Each row is a point. To make a cloud, some directions were put in groups of two or more. Within a group, all points are equally far from the middle, so they leave a hole (a ring in 2 directions, a hollow ball in 3). The other directions are filled evenly. Then the cloud was stretched, turned, moved and blurred a little. How many holes are there, and how many directions does each take, smallest first?

Cloud (21 x 3):
|   4 | -58 |  -4 |
|  19 |  36 | -21 |
|  44 | -32 |   3 |
| -52 |  10 |  17 |
|  33 |  10 | -36 |
|  45 |  -1 |   8 |
| -18 |  38 | -36 |
| -27 | -31 |  27 |
| -46 | -32 | -18 |
|  10 | -45 |  23 |
|  28 | -52 | -10 |
| -46 |   4 |  26 |
|  46 |   3 |   3 |
|  -2 |  25 | -48 |
|  -3 |  36 | -38 |
|  25 |  31 | -24 |
|  37 | -36 |  12 |
| -54 |  21 |  10 |
| -59 |   6 |  -7 |
| -57 |  -6 | -12 |
| -43 | -36 | -14 |
Holes: 1 (3)

Cloud (56 x 6):
| -44 |   1 | -13 | -44 | -17 |  42 |
| -21 | -21 | -16 |  16 | -38 |  43 |
|   4 | -24 | -42 | -11 | -46 |   3 |
| -53 |  40 |  -6 |   2 | -37 | -35 |
| -74 |  -1 | -26 | -11 | -33 | -49 |
|  -5 |  -2 | -12 |  35 | -63 |   8 |
| -69 | -17 | -33 |  14 |  17 | -10 |
| -14 | -32 | -11 | -61 |   8 |  16 |
| -32 | -12 | -14 |  35 | -40 | -64 |
| -18 |  42 |  56 | -21 |   2 |   4 |
|   3 |  63 | -26 |   7 |  -7 |  19 |
|  17 |   3 |  31 |  22 | -15 |  49 |
|  18 |  29 |  19 |  57 |   2 |   6 |
|  -1 |  -2 | -92 |  13 | -20 | -10 |
| -35 |  24 | -66 |  16 | -15 |   6 |
|  19 | -17 |   2 |   8 | -39 | -53 |
| -50 |  18 | -15 |  35 |  -1 | -43 |
| -11 | -34 | -37 |  51 |   7 |  10 |
| -46 | -36 |  -4 | -15 |   5 | -25 |
| -48 | -31 |   7 |  18 |  24 |  24 |
|  -3 | -29 |  -1 |   0 | -74 | -25 |
|  -3 | -52 |  10 |   4 |  -8 | -38 |
|  -7 |  15 |  26 |  59 |  17 | -25 |
|  22 |  44 | -32 |  -9 |   2 | -29 |
|   9 |  62 | -58 |  -8 | -48 | -13 |
| -20 |  -1 |  16 |   9 | -35 |  55 |
| -24 |   8 |   6 |   9 | -30 |  11 |
|  14 | -21 |  37 |  10 |   4 |   9 |
| -40 |  23 | -58 | -44 | -18 | -19 |
| -27 |  16 |  -3 |  14 | -14 | -76 |
| -19 | -16 |   5 | -41 |   4 | -41 |
|   0 |  11 | -64 |  19 | -46 |  -8 |
| -21 |  31 | -57 | -33 | -41 |  24 |
| -62 |   3 | -57 |  -4 |   2 | -22 |
| -45 |  12 | -56 | -33 | -20 |  -4 |
| -22 |  36 |   7 |  11 |  19 |   8 |
| -16 | -19 |   2 | -44 | -19 |  61 |
| -16 |  20 | -16 |  34 |   5 | -44 |
|  -5 |   8 |  39 | -40 | -23 |  13 |
|  21 |  32 | -24 |   4 | -21 | -69 |
| -17 |  54 |  15 |  20 |  -8 |   6 |
|  -6 |  74 | -41 |  35 |   5 |  -2 |
| -60 |  18 |  21 |  35 |  22 | -33 |
| -44 |   9 | -54 | -28 | -14 |  12 |
|  21 |  33 | -14 | -12 | -14 | -35 |
|  16 | -76 |  14 |  -8 | -17 | -33 |
| -34 |  29 |  -9 | -36 | -33 | -33 |
|  -5 |  48 | -19 |  19 |  17 | -27 |
| -17 | -37 | -54 |  10 | -25 | -66 |
|   6 | -16 | -18 |  20 |  38 |   6 |
| -53 |  10 |  19 |  49 |  47 |   1 |
|  24 |  74 | -32 |  13 | -21 |   0 |
|  -9 |  35 | -16 | -25 | -25 |   2 |
|   7 |  18 | -15 |   9 |  19 |  -4 |
| -65 |  12 | -13 |  38 |  26 |  -8 |
| -14 |  11 | -23 | -73 | -22 | -24 |
Holes: 0

Cloud (88 x 8):
|  64 |  15 |  24 |  15 |   0 |   1 | -28 |   1 |
|   8 | -46 |  43 | -13 |  31 |  -1 |  41 |  28 |
|  -6 | -46 | -40 |  30 |   0 |  23 |  20 |  31 |
|  22 | -23 | -27 |  12 |  16 |  28 | -17 | -45 |
|  17 | -14 | -11 |  40 | -51 |  -3 |  19 |  25 |
| -26 | -75 |  10 |  -6 |   6 |   6 | -37 | -10 |
|   8 | -12 |  40 | -36 | -28 |  13 | -19 | -16 |
| -24 | -35 |  15 |  31 |  14 |  44 | -12 |  63 |
|   3 | -41 |  61 | -28 |  -2 |   7 |  28 |  42 |
|  20 | -34 | -39 | -13 |  13 | -29 | -42 |  25 |
| -25 | -92 |   5 | -11 |   2 | -22 |   7 | -10 |
|  -8 | -45 |  51 | -24 | -33 | -21 | -27 |  76 |
| -51 | -50 | -48 |   0 | -19 |  25 | -23 |  26 |
|  23 | -40 |   8 |   1 |  33 |   8 | -52 |  16 |
|  18 | -14 | -15 |  50 | -53 | -36 |  -6 |  -5 |
|  -2 |   6 |  50 | -13 | -45 | -50 | -24 |  65 |
| -36 |  29 | -14 |  28 |  -9 | -11 |   7 |  -1 |
| -41 | -24 | -47 |  -8 | -34 | -24 |  15 |  38 |
|  12 |  12 | -23 | -52 |  -4 |  13 |  41 |  24 |
|   4 | -10 |  25 |  64 |  -2 |  37 | -18 |  16 |
| -32 | -61 |  24 | -67 |  25 |   4 |   9 |  12 |
| -18 | -71 | -20 | -54 |   9 | -26 |  25 | -25 |
|  46 |   5 | -20 |  11 | -25 |  -3 | -41 |  15 |
|  35 |  -2 |   5 |  66 | -23 |  19 | -29 |  36 |
| -25 | -56 | -16 | -41 | -53 |   8 |  19 |  -2 |
| -17 |   3 |  41 | -13 | -69 | -20 |   5 |  54 |
|   0 |  33 |  25 | -38 |   1 | -26 |  51 |  12 |
|  -1 | -47 |  15 | -29 | -59 |   0 |   1 |   5 |
| -33 |   7 |  60 | -46 | -10 |  16 |  -5 | -10 |
| -43 |   3 |  33 |  23 | -23 |  -1 |  13 | -12 |
| -45 | -27 |   9 | -24 |  17 | -66 |   3 | -49 |
| -28 | -20 | -26 |  31 |  35 | -14 |  -7 |  33 |
|  54 |  33 | -32 |  19 |   0 | -53 |   3 |   9 |
|  32 | -16 | -27 | -22 |  14 |  -3 |  61 | -25 |
|  -5 |  21 |  21 | -67 |   8 | -52 | -18 |  43 |
| -23 | -11 |  14 | -73 |  21 | -38 |  38 |  30 |
|  -2 | -26 |  45 | -27 |  -3 | -69 | -22 |  37 |
|  21 | -20 | -32 |   0 | -45 |   1 |   2 |  67 |
| -55 | -22 | -40 | -33 | -16 |  34 |   3 | -28 |
| -26 |  25 |  -7 |   4 | -26 | -47 | -16 |  68 |
| -36 |  -6 |  -8 | -25 | -27 |  17 |  30 | -48 |
| -24 | -37 |  35 | -25 |  34 | -44 | -18 | -28 |
| -39 | -49 |   9 | -24 | -19 |  80 |   8 |   9 |
| -21 |  28 |  18 | -57 | -19 |  -3 | -16 | -22 |
|  16 | -26 | -44 |  -6 | -15 | -17 | -23 |  70 |
| -51 | -23 |  -2 | -82 |  31 |   4 |  23 |   4 |
| -29 | -31 |  17 |  15 | -32 |  68 |   8 |  24 |
|  15 |  -8 |  18 |   3 | -31 |   4 |  57 |  -9 |
| -22 |   9 |  -6 |  23 | -34 | -34 | -26 | -36 |
| -24 | -10 | -15 |  -9 | -32 | -69 |  -2 | -48 |
|  22 |   8 | -12 |  -5 | -21 |  20 | -45 |  -6 |
| -22 |   6 |  44 |  27 |  24 |  30 | -10 |   5 |
|  19 | -36 | -13 |  41 | -47 |   3 | -35 |  35 |
|  26 |  24 |  43 |  22 |   5 |  36 | -41 |  62 |
| -62 | -48 |  -9 | -33 |  34 |  28 |  -5 |  -2 |
|  58 |   6 |  48 |  43 |  27 |  -9 |  12 |  41 |
| -50 | -46 |  39 | -11 |  23 |  25 | -11 |  -4 |
|  23 | -36 |   8 | -10 |   5 | -15 | -39 |  92 |
|  37 | -48 |  25 |  23 | -13 | -30 | -29 |  65 |
|   9 | -15 | -47 | -20 | -21 | -39 | -27 |  51 |
| -40 | -14 |  -1 |  10 |  56 | -12 |  19 | -20 |
|  -4 | -16 | -54 |  12 |  -9 |  -2 | -37 | -16 |
|  -3 |  18 | -47 |  33 |  -3 |   2 |  16 |  -4 |
| -28 |  11 | -29 | -31 |  16 | -28 | -33 | -16 |
|  37 | -39 |   3 |   4 |  -8 |   8 |  -8 |  88 |
|  -5 | -34 |   9 |  15 | -21 |  31 | -38 | -28 |
|  22 | -30 |  20 |   4 | -49 |  13 |  23 |  54 |
|  10 | -15 |  16 |  41 |   1 |  48 | -50 |  26 |
|  18 |  21 |  31 |  50 | -12 |   6 |  27 |  24 |
|  38 |  -4 |  55 |  13 | -15 | -62 |  34 |   9 |
|  21 |  14 | -36 | -34 |   2 |   1 | -23 |   1 |
| -26 | -64 |  31 |  27 | -10 |  18 |  -5 | -17 |
| -37 | -31 |  -7 |  20 |  18 | -36 |  27 |  33 |
|  21 |  -5 |  56 |  -7 |  41 |  -7 | -21 |  -7 |
| -44 |   6 |   8 |  13 |  40 |  -7 |  15 |   1 |
|  11 | -70 |   9 |  32 | -10 |   4 |  38 |  10 |
| -23 |  12 | -46 |   7 | -32 |  35 |  -9 |  45 |
|   0 | -20 | -25 |  -3 |  62 |  11 |  18 |   7 |
|  27 | -46 |  -7 | -26 |  -4 |  12 |  52 |   0 |
|  23 |  40 |  15 |  38 |  -4 |  30 |  -5 |  13 |
| -68 | -37 |  -4 | -35 | -20 | -43 |  12 |  40 |
|  50 |   9 |  40 |  10 | -36 |  -8 | -28 |  71 |
| -62 |  12 |  -6 | -19 | -37 |  -8 |  33 |  23 |
|  -4 | -36 |  34 |  39 | -39 |   7 |  15 |  27 |
|  -3 | -42 | -37 |  -7 |  -6 | -10 |  40 |  46 |
|  -5 | -47 |  50 | -55 |  19 |  -7 |   8 |  30 |
| -65 |   2 | -26 | -17 |   8 |  -8 | -34 |   9 |
| -44 | -24 |  21 |  20 |   4 |   1 | -57 |  53 |
Holes: 2 (3, 4)

Cloud, 92 rows:
|   3 | -36 |   5 |   5 |  44 |  46 | -11 | -14 | -43 |
| -13 |  36 |   6 |  70 |  32 |   7 | -39 | -17 |  12 |
| -37 | -64 | -38 | -17 | -40 |  -9 |  13 |   5 |  22 |
|   4 |   4 | -43 |  29 | -59 |  67 |  17 | -17 |   1 |
|  37 |  13 |  17 | -24 | -34 |  18 | -53 |  -4 |  10 |
| -37 | -38 |  22 |  -8 | -16 | -25 |  -5 | -35 |  47 |
|  17 | -17 |  26 | -40 | -27 |  18 |  47 |  44 |  -5 |
|  33 |  17 | -48 |  62 |  23 |   8 |  -6 | -10 | -15 |
|  11 |  35 | -56 |  25 |  -7 |  20 | -35 | -15 | -35 |
|   2 |  25 |  29 | -13 |   9 |  16 |  37 | -23 |  57 |
|  21 |   0 | -64 |  23 |  13 |  63 | -14 |  33 |   2 |
| -22 | -41 |  38 | -33 | -39 |   4 |  27 |  33 |  16 |
|  37 | -18 | -24 |  40 |  37 |   9 | -49 | -21 |   0 |
| -21 |  19 |  10 | -57 | -56 |  19 |  24 |  30 |  11 |
| -18 | -22 |  19 |  65 |  36 | -14 |  -4 | -40 |  41 |
|  -8 |  44 | -36 | -68 | -33 |  14 |  -9 |  32 |  -9 |
| -12 | -44 |  21 | -15 |  36 | -49 |  11 | -12 |  -3 |
| -42 |   8 | -35 |  47 |  14 |  31 |  20 |  10 |  12 |
| -41 | -30 | -56 |  26 |   0 |  36 | -13 |  -2 |  22 |
|  19 | -55 |  -7 |   3 | -10 |  57 | -26 | -21 | -13 |
|   1 | -13 |   4 |   3 |  25 | -27 |   8 |  60 |  45 |
|   8 |   1 |  -8 |  54 |  25 | -41 | -28 |  23 | -30 |
| -16 | -30 |  23 |   5 |  52 | -59 |  -9 | -18 |  11 |
| -23 |  -1 | -66 |   9 | -32 | -35 | -26 |  -7 |  16 |
|  15 | -18 |  -6 |  40 | -16 | -34 |  34 | -33 | -18 |
|  30 | -20 |  -1 | -14 | -66 |  57 |  30 |  30 |  23 |
| -42 |   9 | -18 | -23 | -49 |  -6 |  -2 |   0 | -32 |
| -23 |  46 |  -3 |  22 | -39 | -44 |  20 |   4 |  32 |
|  13 |  48 | -66 |   3 |   9 |  29 | -11 | -14 | -23 |
|   1 | -20 |  24 |  30 |  36 |   0 |   1 | -79 |  12 |
|  -1 | -44 | -20 |  -1 | -59 |  -4 | -23 |  -3 |  51 |
| -23 |  13 | -45 |  34 | -10 |  -3 |  -8 | -49 |  32 |
| -16 |  13 |   2 |  22 |  13 | -47 |  49 |  11 |  27 |
| -59 | -10 | -25 |  22 |  18 |   3 | -15 |   2 |  42 |
| -14 | -20 |  13 |  -7 |  63 |  -2 |   3 |  43 |  29 |
|  -6 |  23 | -48 |  25 |  43 | -22 | -10 | -28 |   7 |
|  23 |  42 | -44 |  33 | -49 | -21 | -41 |  -1 |  21 |
|  53 |  28 | -59 |   9 | -53 |  34 |   3 |  43 | -19 |
| -37 |  36 | -38 |  12 | -28 |  -7 |  11 | -40 |  14 |
|  35 |   7 |  48 |  54 |  26 |  32 |  -4 |  10 | -41 |
|   2 | -19 | -17 |  -8 | -16 |   7 |  16 |  66 |  56 |
|  31 |  82 |  16 |  13 |   6 |  23 |  25 |   7 |  22 |
|  18 |   8 | -15 |  55 |  20 |   7 | -59 | -34 |  39 |
|  35 |  35 |  53 |   8 | -37 | -26 |  -1 | -12 |   4 |
| -15 |  51 |  42 | -31 |  19 |  24 |   4 | -25 |  18 |
|   8 |  14 |  25 | -12 | -48 | -40 |  -7 | -25 | -16 |
| -16 | -15 | -35 |  32 |  -6 |  -1 | -19 | -54 |  38 |
| -41 |  24 |  -1 |  29 |  -1 |  -2 |  43 | -30 |  32 |
| -17 | -21 |  11 | -64 | -19 |   7 |  -4 | -11 |  55 |
| -23 |  16 | -13 |  -2 |  58 |   9 | -47 | -34 |  46 |
| -25 | -64 |  18 |   5 |  13 | -22 |  -1 |  32 | -20 |
|  14 |  50 | -52 | -23 |   3 |  20 |  19 |   0 | -26 |
|  12 |  34 | -18 |  21 |  57 |  19 | -36 | -28 |  56 |
|   7 |  -1 |   2 |   0 | -64 |  37 | -17 |  -9 | -24 |
| -53 |   2 |  -4 |  22 |  44 |  -6 | -15 |  -2 |  50 |
| -23 | -15 |  13 |  22 |  41 |  73 | -30 |  -6 |   8 |
|   3 |  36 | -25 |  53 | -32 | -13 |  -1 | -43 |  15 |
|  -7 |  -6 |  -1 |   5 |  48 |   0 | -30 | -30 | -44 |
|  54 |  34 | -58 |   3 | -19 |   9 | -58 |  25 |  14 |
|  49 |  73 | -30 | -22 | -46 |  -4 |  -6 |   7 |  18 |
|  67 |  41 |  20 |  34 | -12 |  21 |  21 |  -3 | -33 |
| -17 |   0 | -18 |  35 |  22 | -52 |  33 |  16 |   8 |
|  21 |  54 |   0 | -40 | -47 | -42 |  -7 |  14 | -10 |
|   0 | -31 | -13 |  -7 | -84 |   7 |  12 | -20 |   8 |
| -45 |  10 | -38 |  23 |  16 |  23 |  10 |  30 | -25 |
|  34 |  23 |  55 | -30 |  15 | -32 | -11 |   6 |  10 |
| -21 | -18 | -45 |  -4 | -48 | -31 |   8 | -30 |  22 |
| -21 |  20 |  47 |   7 |  34 | -51 |   9 |  28 | -25 |
|   1 |   5 |  19 |  50 |  95 |  12 | -23 | -17 |  11 |
| -37 |  -6 | -14 |  15 | -29 |  -3 | -15 |  50 | -21 |
| -21 |   4 |  40 |  23 |  28 |  70 |  26 | -16 | -23 |
|  -5 | -52 |  11 | -10 |  -6 | -12 |   9 |  61 |  38 |
|  27 | -37 |  43 |  15 |  -4 |  36 | -11 |  37 |  36 |
| -15 |  63 |  -9 |  50 |  36 |  14 | -26 | -32 |   7 |
|  30 | -36 | -22 |   6 | -52 |  30 | -26 | -25 |  38 |
|  14 |  12 | -10 |   5 |  -3 |  24 |  29 |  47 |  59 |
|  18 |  43 | -31 |  38 |  38 |  33 |  10 |  13 | -41 |
| -19 | -27 |  -5 |  20 | -19 |   8 | -24 |  43 | -31 |
|  17 | -32 |  14 | -14 |   5 |  76 | -23 |  22 |  39 |
|   0 | -48 |  55 |  27 | -27 |   8 |  22 |  16 |  11 |
|  -3 | -20 | -30 | -19 | -47 | -22 | -38 |  20 |  67 |
|  22 |  37 |   5 | -65 |  -5 |  11 | -17 |  -3 |  -8 |
| -20 |   2 | -45 |  41 |  -8 |  45 | -19 |  24 | -24 |
|  -8 |   5 | -46 | -16 |   0 | -64 | -23 |  42 |  -3 |
|  10 | -14 | -10 | -48 | -25 |  17 |  56 |  29 |  -3 |
| -25 | -50 | -34 | -25 |   2 |  17 |  36 | -17 |  -2 |
|  26 |  67 |  21 |  25 | -31 |   3 |  -3 |  45 |  19 |
|  21 |  -7 |  26 | -18 |  20 |   9 | -14 |  72 |   3 |
|  15 | -50 | -11 |  21 | -12 |  72 |  30 | -18 | -15 |
|  25 |   4 | -31 | -48 | -11 |  -6 |  19 | -10 |  29 |
| -37 |   3 |   2 |  23 |  56 | -18 | -20 | -32 |  53 |
|  36 |  11 | -45 |  16 | -66 |   3 | -22 | -10 |  45 |
Holes: 3 (3, 3, 3)

Cloud (89 x 9):
| -13 |   9 | -46 |  23 |  11 |  -7 |  58 |  14 | -41 |
|  21 |  25 |   8 |  44 |  36 |  10 |  18 |  16 | -38 |
| -32 |  14 |  -7 | -62 |  -1 |   7 | -15 |  22 | -36 |
| -26 |  -7 | -28 |  -2 |  -9 |  11 |  20 |  36 |  33 |
| -24 | -36 |  31 |   1 | -32 |  22 |  -5 | -47 |   2 |
|   9 | -29 |  -5 |  64 | -12 |  -9 |  23 | -16 |  31 |
| -44 | -20 | -29 |  46 |  40 |  39 |  11 | -14 |  14 |
|  -4 |  21 |  13 | -51 |   0 |   5 | -41 | -56 | -19 |
|  -5 | -37 |  -4 | -12 |   5 |  65 | -32 | -23 | -21 |
|  36 |   1 |  -2 |   6 |  -1 | -20 |  61 |  -3 |  36 |
| -16 | -31 |  17 |  -4 |  83 |   5 | -10 | -26 |   0 |
| -40 |  41 |  -1 |  -9 |  25 |  13 |  48 |  46 | -15 |
|  20 | -15 |  53 | -28 |  27 |  43 | -20 | -50 |  -8 |
|  18 |   6 | -38 | -15 |  -4 | -26 |  -8 | -32 | -43 |
| -40 |  29 |  42 |  -5 |  11 |  -9 | -14 |  -4 |   8 |
| -10 |   6 | -37 | -56 |  31 |   9 |  22 | -10 | -31 |
| -23 |  21 | -24 |  38 | -30 | -23 |  28 |  -5 |  16 |
| -43 |  25 |  16 | -37 |   7 |  10 |  38 |  37 | -24 |
|  28 | -43 |  22 |  30 |  13 |  46 |  17 |  28 |  13 |
| -15 |  18 | -24 |  14 |  46 |  57 |   0 |   5 |  15 |
| -18 | -48 | -22 |  -4 |   3 |  10 |  11 | -49 |  27 |
| -10 |  10 |  21 |   2 |   2 |  14 | -78 | -34 | -21 |
| -15 | -23 |  26 |  -2 |   0 | -11 |  48 | -58 |  20 |
|  -9 | -32 |  21 |  15 |  40 |  61 | -32 | -44 | -24 |
|  36 | -34 |  -8 |  -9 |  11 |  -2 |  39 |   4 | -19 |
|  14 | -12 |  17 | -22 | -19 | -16 |  40 | -18 |  55 |
|   4 |  14 |  44 |  18 |   3 |  41 | -30 |   0 | -28 |
|   4 |   1 |  -3 | -42 |  43 |  40 | -54 | -10 | -21 |
| -20 |  16 | -16 | -38 |  25 | -27 |  13 | -16 | -60 |
| -14 | -31 |   2 | -30 |  23 |  24 |  40 | -45 |  50 |
| -25 | -39 |  51 |  -2 |  12 |  26 |  -9 |   8 |  44 |
|  -5 |  19 |  12 | -10 |  35 | -36 | -14 | -63 |  11 |
|  18 | -27 |  11 |  52 |   8 | -23 |  37 | -47 |   8 |
|  -7 |  48 |   2 | -21 |  13 |   2 |  29 |  39 | -48 |
|  12 |   5 | -45 |  15 |  10 |  31 |   0 | -56 |  -8 |
|  28 | -38 |  40 |  -4 | -17 |  21 | -21 | -18 | -35 |
|   1 | -20 |  44 |  31 | -17 |  37 | -39 |  -7 |  -7 |
|  14 |  19 |  38 |  18 |  35 |  45 |  -4 | -19 | -32 |
|  25 | -13 |  51 |  17 |  -6 |  -5 |  16 |  18 |  42 |
|  23 |  23 |  27 | -27 |  -1 |  48 |   2 | -13 | -34 |
| -31 |   2 |  36 |  -8 |  59 |  33 |  44 | -18 |  27 |
|  57 | -10 |  -4 | -16 |  31 |  29 |  -6 |  -1 | -19 |
| -27 |  22 | -16 | -24 | -43 | -16 | -14 | -10 | -40 |
|  -4 |  12 |  -7 | -22 |  12 | -21 |  86 |   4 |  30 |
| -25 |  39 | -41 |  15 |  46 |  -7 |  13 | -40 |  10 |
|   5 |  39 | -15 |  22 |  24 |  -1 | -23 | -60 | -29 |
|   0 |   2 |  10 |   1 |   7 |  31 | -52 | -42 | -66 |
|  -2 |  25 |  16 |   0 |  -2 | -42 | -20 |  12 | -37 |
|   4 |  -4 |  -1 | -11 | -48 |  12 | -36 |  -3 |   3 |
|   1 |  35 | -27 | -19 | -28 |  -6 | -28 |   0 | -51 |
| -26 |  10 | -22 |  17 |  57 | -38 |  -6 |  -7 | -26 |
|  -4 |  11 |  19 | -12 |  69 |  34 | -16 | -17 |  41 |
|   9 | -48 |  -4 |  48 |  37 |  27 | -15 | -50 |  11 |
|  19 |  33 | -31 |  16 |  62 |   1 |  20 | -16 |  -3 |
|   1 |  -6 | -15 | -29 |  19 |  38 |  77 |  13 |  -6 |
|  48 | -38 |  48 |  27 |   8 |  19 |  -6 | -20 | -22 |
| -32 | -38 |  12 |  55 |  27 |   6 |  21 | -18 |   1 |
| -43 |  26 |  -1 | -10 | -19 |   4 | -16 | -55 | -22 |
|   9 |  10 | -23 | -10 | -24 |  -3 | -52 | -40 | -20 |
|  -8 |  17 |  58 |   0 |  29 |   4 | -42 |  -9 |  18 |
|   3 |  40 | -45 | -15 |  38 |   3 |   8 |  20 |  -6 |
|  43 | -16 |  23 | -15 |   8 | -19 |   3 |  23 |  15 |
|  24 |  20 |  29 | -18 |  38 |  -1 | -13 | -66 | -10 |
|   3 |  -8 |  36 | -44 | -38 |  20 | -22 | -35 |  -6 |
| -13 |  33 |   6 |  31 |  53 |   5 |  -8 | -41 | -37 |
|  32 | -27 |  12 |   1 |  82 |   3 |   0 | -20 |   4 |
|  20 | -21 |  46 | -13 | -39 |  36 |  -8 |  -8 | -16 |
|  19 | -21 |  -5 | -25 |  41 | -18 | -24 | -12 |   5 |
| -36 | -24 | -12 |  16 | -20 |  21 | -28 |  -5 |  28 |
| -16 |   2 | -33 | -18 | -30 | -32 |   1 | -44 | -19 |
|  13 |  13 | -25 |  -1 | -10 |  10 | -26 | -46 | -70 |
| -11 | -10 |  10 |   5 | -17 |  49 | -14 | -66 | -19 |
|   2 | -18 |   1 |  35 |  35 |  51 | -22 |  19 |  24 |
|  28 |   5 |  39 | -11 |  50 | -26 |  46 |  -7 |  18 |
|  22 |  14 |   1 |  12 |  17 |  16 |  25 |  39 | -53 |
|  40 |   2 |  -1 |   8 |  -5 |   2 |  26 | -69 | -10 |
| -35 | -14 |  27 |   4 | -43 |   9 |  11 | -31 |   2 |
|  17 |  31 |  40 | -27 |  34 |  30 |  16 |   7 | -36 |
| -12 | -10 |  -3 |   0 |  14 | -27 | -25 | -40 | -54 |
| -29 |   3 | -32 |  13 |  46 |  17 |  33 |  20 | -52 |
| -13 |  -6 |  -2 |  18 |  -6 |  10 |  11 | -38 | -66 |
| -10 |  38 |  -3 | -44 |  20 |  33 | -43 |  -5 |  -3 |
| -30 |  13 |  12 | -28 |  34 | -10 |  21 |  12 |  62 |
| -24 |  20 | -14 | -48 |   8 |  29 |  64 |  31 | -12 |
| -18 | -16 | -20 |  41 |   2 |  44 |  33 | -43 | -30 |
| -64 |   1 | -32 |  -5 |  13 |  -4 |  45 | -20 |  38 |
|  28 | -42 |   2 |  36 |  26 |  36 |  19 |  20 |  23 |
| -20 |   9 |   6 |   2 |  95 |  25 | -27 |   1 |  -1 |
| -14 |  25 |   3 |  -7 |  -2 |   8 |  77 |   6 | -26 |
Holes: 1 (9)
